Each point is reached from the start by the listed moves, each made once or not at all, plus a little noise. Say if it took an odd or an even number of moves. Then give how often each move was made.

Moves:
(1): [ 10 -30]
(2): [50  4]
Start: [-10  -7]
Points:
[-10  -7] -> even (0, 0)
[ 49 -34] -> even (1, 1)
[39 -4] -> odd (0, 1)

Moves:
(1): [ 48  -3   6   1  21   2  22  -9 -10 -28  -9 -13   2 -22]
(2): [  9  37 -20  -1  -7   6  -4  25  24 -15  37  -1   1 -26]
(3): [-13   4  19 -30   6  21   3   2  -5  -5  -7   4   3  -5]
(4): [-11  16  26  21 -23  -5   6  -2   0  23 -23 -30   1  -6]
(5): [ -6  26 -15  -2  27   8  -3  -1  -9 -23  -5   3  -7   7]
(6): [  1   1  -9  11  13   6  11 -11 -18   9  22  16  11  14]
(7): [  0   1  10  -7 -17  -9  34  13  -3  -1  -7 -15  -8  13]
(8): [  4   3  24  33   7  19   2  30  -3  14 -18  10 -30  -3]
(9): [  1  -3  12   3   7  -5   8 -15  12  13   3  -5 -13  10]
(10): [ 11  -1  -5 -19   4  -8  19   7 -23  33 -14  -5  -5  16]
(11): [ -3   0  33   1   8 -13 -12   1 -19   4  36 -13 -20  25]
Start: [-15   4 -18  14 -28  10 -10  22   7 -18  14  10 -27   3]
Points:
[-18  49  33  58   7  16  13  46 -66  44  10  -9 -77  55] -> even (0, 0, 0, 1, 1, 1, 0, 1, 0, 1, 1)
[ 14  24 112  35 -19  18  55  44 -20   2 -10 -52 -92  14] -> odd (1, 0, 1, 1, 0, 0, 1, 1, 1, 0, 1)
[-24  86   6  36 -27   2  21  49 -16 -20  74 -30 -50  28] -> even (0, 1, 0, 1, 1, 1, 1, 0, 0, 0, 1)
[ 29  33  29  50  32  24  44  47 -56 -42  32  -1 -79  37] -> even (1, 0, 0, 0, 1, 1, 1, 1, 0, 0, 1)
[ -8   9  -2  57  -8  35   4  42 -14   6  18  37 -45  14] -> even (0, 0, 0, 0, 0, 1, 0, 1, 0, 0, 0)
[-21  90  21   9 -31  41  47  96 -11   9 -23 -24 -73   1] -> odd (0, 1, 1, 1, 1, 0, 1, 1, 0, 1, 0)

Moves:
(1): [ 15   5 -16  11 -11 -14   0   6 -12  -9  21  13  -1 -16 -10 -16   1  -6
 -16  16  -9   4   2   0]
(2): [  9  45  24  -1  20 -12  -2 -26   9   5  -3  -4  15  -9   4  -2  12  15
   2   5  16  20  26  19]
(3): [ 20 -19   9  -5   1 -10  14   0  17   4   4   3  14   1  -1 -10   5  18
  11  18  11  11 -12 -23]
(4): [ -2  11   3  52  -2   4  12  -6  -4   4 -26 -18 -18  -2  -7  13  28  15
  -7   4 -12   9 -21  -8]
(5): [  4   2  -4   4  22  -3 -11   6  16   9  12  -8  10 -19 -21   4 -11  -6
  11   2  -8  -9   4 -11]
(6): [ 17  -6   0  -3  -1  29   3 -10   5   8   7  -5  -1  10   5   0   3 -17
   4   4  16 -10   7   3]
(7): [ 12   6   6  -8  14   7  19   1  16   2   5  -6  -1 -11   8  -4  -1   3
   9  -4  -5 -10 -10  26]
(8): [ -2   0   4  -3 -14   7 -21  21  -4   4 -13 -12   3 -12   0  -7   0   0
   3   3  17   7 -19  11]
(9): [ 10  25 -19  -2  -7  -8 -11 -13  27  -1   0   4  -4  23  13 -24  -3  11
   9   3  -8  -9 -11   9]
(10): [-11  -5  -2 -21 -20  -2  12  -4   1  31   2  -5 -18 -14 -16  -5   3  -8
 -16  -7   9  -9   7 -10]
(11): [  7   7  17  -9  -4  -1 -12  10 -11  10  20  -5 -12  -2  12   9 -19  20
  -5   4   0 -13  -2   6]
(12): [-27   9 -25  15 -16   5 -12  17   6  24  28  32  14  -3   5  15  30   1
  11 -12  -6   2  10  -6]
(13): [-24  -8  -6  39 -12   0  -7 -30 -11  -1  17   5  43   3 -31   9 -18  10
   0   6  -5   5  -5  13]
(14): [  4   2  -5 -16  12 -17   3   2 -12  18   0 -21  19   8 -15  14   9 -15
 -13  12   2 -13   1   1]
(15): [ -3  -7 -10  12  -9 -12  10  -5   3   3 -10   7  -1  -1  26  -2   2 -16
  21  17  -4  -3  14  -1]
(16): [ 15   5  -7 -12 -22  -5  10  -1   0 -20 -16  -2  24  13 -27  46 -14  13
   6   8 -11   3  17   2]
(17): [ -2 -14 -11  -3  15  19  -6  -5   0 -12  -2 -30   0  -7  34   4   0  38
   0  -8  12 -23   7  18]
(18): [ 11  -4 -16  -2  12   9   3  14 -17  18  -9   2  10 -10   5  -7 -23   9
 -10 -22  -9   9  11   4]
(19): [-12  11  -1  -4   4  22   0  -3 -16   7   3  -2  -4  10 -12   3   7   8
  22  20 -18   5  -2   8]
(20): [-17   1  -4  -2  15   9  10  15   4  -8 -15   4  -1   8 -19   4 -22   7
   3  35  25 -14  -2   0]
(21): [  8  10 -18   5  -6 -12   2  -3 -21   0   0   6 -14  -5  -3  -5 -12  -9
  32 -11  13 -14   2  15]
(22): [  1   4  -6  -5   6   0   1  -3   8  -3  13 -11  -5  -8   6  20 -15   5
   0   3  13  22  -8  -7]
(23): [ -9 -12   4  12  -8 -12  -6  36   7   5  10 -13 -25  11 -12  -1   4   1
   7 -17   1  11  31  14]
(24): [ 10 -14  -7  11   4 -17 -12 -19   6  16   5  22 -13  -7  -3  13   0   5
  -5  12 -13   7  -2  18]
Start: [  9  32   3   3  -8  10  30 -30  -9  30   0  21  -9   3 -16  -9  -8   5
 -26 -11 -20   8  -2  19]
Points:
[105  52 -51 -48  38 -52  64 -64   2  94  34 -20  26 -77 -55  46 -54  71
 -15   7   1   0  41  71] -> odd (1, 1, 1, 0, 1, 0, 1, 0, 0, 1, 0, 0, 0, 1, 0, 1, 1, 1, 0, 0, 1, 1, 0, 1)
[ 60  45 -58  59 -48 -71  14  -7 -16  85  39  25   8 -49 -55  84  -7  30
  24  64 -22  24 -17  16] -> odd (1, 0, 1, 1, 1, 0, 0, 1, 0, 0, 1, 1, 0, 1, 1, 1, 0, 0, 0, 0, 1, 1, 0, 1)
[ 22 -11 -22  30   9  -4  36  32 -37  59  31 -30  38 -25 -21 -18 -69  76
 -14  50  16 -19  13  84] -> even (1, 0, 1, 0, 0, 0, 1, 1, 0, 0, 1, 0, 1, 1, 1, 0, 1, 1, 0, 1, 0, 0, 1, 0)
[  8  90 -54  19  25  27  11 -37 -47  81  26 -19 108 -39 -69  61 -28  74
  50 -13 -21 -15  42 121] -> even (0, 1, 0, 0, 1, 0, 1, 1, 0, 0, 0, 1, 1, 1, 0, 1, 1, 1, 1, 0, 1, 0, 0, 0)

Moves:
(1): [-24   9 -12  -2  12  -1  15 -11  14  -9  13  15 -22 -11 -14  25 -13  15
  -4  -5   3 -11   7   9 -13]
(2): [ 14   4   0 -14   9   6  17  -9   9  11  -4 -12   7   7  10   6   7   9
 -10  -3  10  -3   6  -9  13]
(3): [-14 -18   7  11  -2  -8  13  18  -6  -6   5 -10 -11 -13 -16   7 -14 -19
  -1  11  -1   3  -9  -1 -11]
(4): [-15 -10  -1  -9  11  -9   8   9   0  11   0  -4   3  19  -3  -7  -7  -1
 -13 -16   5 -16   1   8 -13]
(5): [ 10   7 -20  14 -14  -2   9 -18  -7   8  -4   8 -12  -5 -10 -15   8  -5
   4  -5  12 -12  -5  14  -2]
(6): [ 16  -8  15   1 -10   4 -10  19  -6  11 -13   6  13 -25   2  19  17   5
 -13 -11 -15  -3 -22  -1   0]
(7): [ -5 -18  -6  16 -19  -6  -2  -1  -9  -8  -7  11   1   6  -7   6  11 -17
  13   4  -3  16  -9   6   2]
(8): [ 22  12  -7  15  -3  -7  15  -9   7 -12   4  24   2 -21   6   4  -4 -11
 -18 -12  -4  10  26  -5  18]
(9): [-15  -9   4   2  -1  -9  -5   7   4 -13 -19 -13 -14   7   4  -7   7 -11
   6   7   0   6  -4   6   3]
(10): [ -9  -8   4  11 -11  12   5   1  -9  13  11   5   3 -20 -17  -8 -11  18
 -18 -12   7  -1   2   3  -2]
(11): [  4 -17   5  -9   0   6  -9  -9 -16  -6   0  -3   1  -6 -17   9 -14   7
  -2  -2   5  -2   2   4  -6]
(12): [ -2 -10  16   4  12 -12   0   8 -11   0  -2 -11   6  -9   3  16 -10  18
 -16   6 -11 -28   6  -6   8]
(13): [  3  -2  -4  12  -4   7   6  -5  -2   1   2  14  -9  -7 -12   1  15   6
   6  -9  13 -10  -5  -5  -7]
(14): [  0  -2  14   1   4   0   2  -2   3  -4   0  -1  10  -5   6   7  -4   1
  -4  -2   6   1 -17  -3  -7]
(15): [ -9  -5  -7   1   5  -9   6  -6 -12   0   4   2 -20   5  -5 -12  17   1
  -9  -1  -4  -4  -4   3   1]
(16): [  8  -3   2   0   3   3  19 -10   7  -3  -3  18  -3  -5  11   1  -4   4
   4  -6   1   3 -12   0  -1]
(17): [ 19   3  14   8  -6   4   2   7   8 -14  -9 -10  14  15  -2   6 -17 -18
   0  -4  -8  10   3 -12 -11]
(18): [  6   3  -3   3  -3   7  -7   1  -4   3  -3   6  -9   2   1   2   2  -9
  -4  -5   6  -1 -16  -1  15]
(19): [  1 -10  -8  12   9  -3   4  -2  -1  12  -2   4 -12   1  -4   7  10  10
  18  -6   4   7 -13   2   1]
(20): [  9  -1   9   6  -3   1   4 -11   8  11  17  16 -16  -3  -4  10  -7   9
   2   2   8  -1  -7  -1 -11]
(21): [  6   1 -21  20  -8  -9   8  11  -3 -11   7   5 -10 -12  17  11  -4  -4
 -22  16 -10   5  28   1   4]
(22): [  7  19  14  29  -2 -11   7  17 -15  -4  -2  17   7   0  -3   9  -3  -3
  11  -3  10   7  22   8  14]
(23): [ -6   6  -9 -16   7  21   3 -19  11  -3  17 -11 -25  10  30  -4   4   5
  -8 -17 -12  -8  17   7 -11]
(24): [  1   0 -21  -6 -16 -16  10   2  -2  -1  -4  -5  -3  13  13  -9   1   3
   4 -16   9  -6 -14   7  -6]
Start: [ -1  -5 -13  20  -8 -11  23  13  -1  -7 -11  -1   3 -13 -13 -12  15  -3
  -2   4   9   7   4   6   2]
Points:
[ 33 -29 -15 104  13 -55 117  -8 -22  -4 -14  85 -66 -81 -27  72  29  46
 -61 -47  41 -48  15  33   6] -> odd (1, 1, 0, 1, 1, 1, 0, 1, 1, 0, 1, 1, 1, 1, 1, 1, 0, 0, 1, 1, 1, 1, 0, 0)
[ 34   5 -24 102 -26 -11  70 -41 -28 -38  20  77 -79 -37 -45  44   6  -3
 -25 -48  23 -28  41  29  -2] -> odd (1, 0, 0, 0, 1, 0, 1, 1, 0, 0, 1, 1, 1, 0, 1, 0, 1, 1, 0, 1, 0, 1, 1, 0)
[  7 -38 -55  91 -45 -30 104   7 -17  14  18  71 -69 -84 -53  37  17  -9
 -94 -33  21 -11   3  32   3] -> odd (1, 1, 1, 1, 1, 1, 1, 1, 0, 1, 0, 0, 0, 0, 1, 0, 0, 1, 0, 1, 1, 0, 0, 0)
[ 39 -26 -49  90  -9 -62 121  29 -35  -2 -17  58 -40 -77 -18  74 -11  18
 -63 -54  33 -40  11  35  25] -> odd (1, 1, 1, 1, 1, 1, 0, 1, 0, 0, 1, 1, 0, 0, 0, 1, 0, 1, 1, 0, 1, 1, 0, 1)
[ -8 -29 -44  76 -32 -25  86 -10 -15 -28  12  21 -87  -1 -10  37   4  22
 -21 -34  26  20  41  41 -20] -> even (1, 1, 0, 0, 0, 0, 1, 0, 1, 1, 1, 0, 0, 0, 1, 0, 1, 0, 1, 1, 1, 1, 1, 1)
[  5  -6 -34  70 -54   5  64  -1 -23  -9   1  54 -34 -14   5 -13  31   8
   6 -60  41   5 -14  30   6] -> even (0, 0, 0, 0, 0, 0, 1, 0, 0, 1, 0, 0, 1, 0, 0, 1, 0, 1, 0, 0, 0, 1, 1, 1)
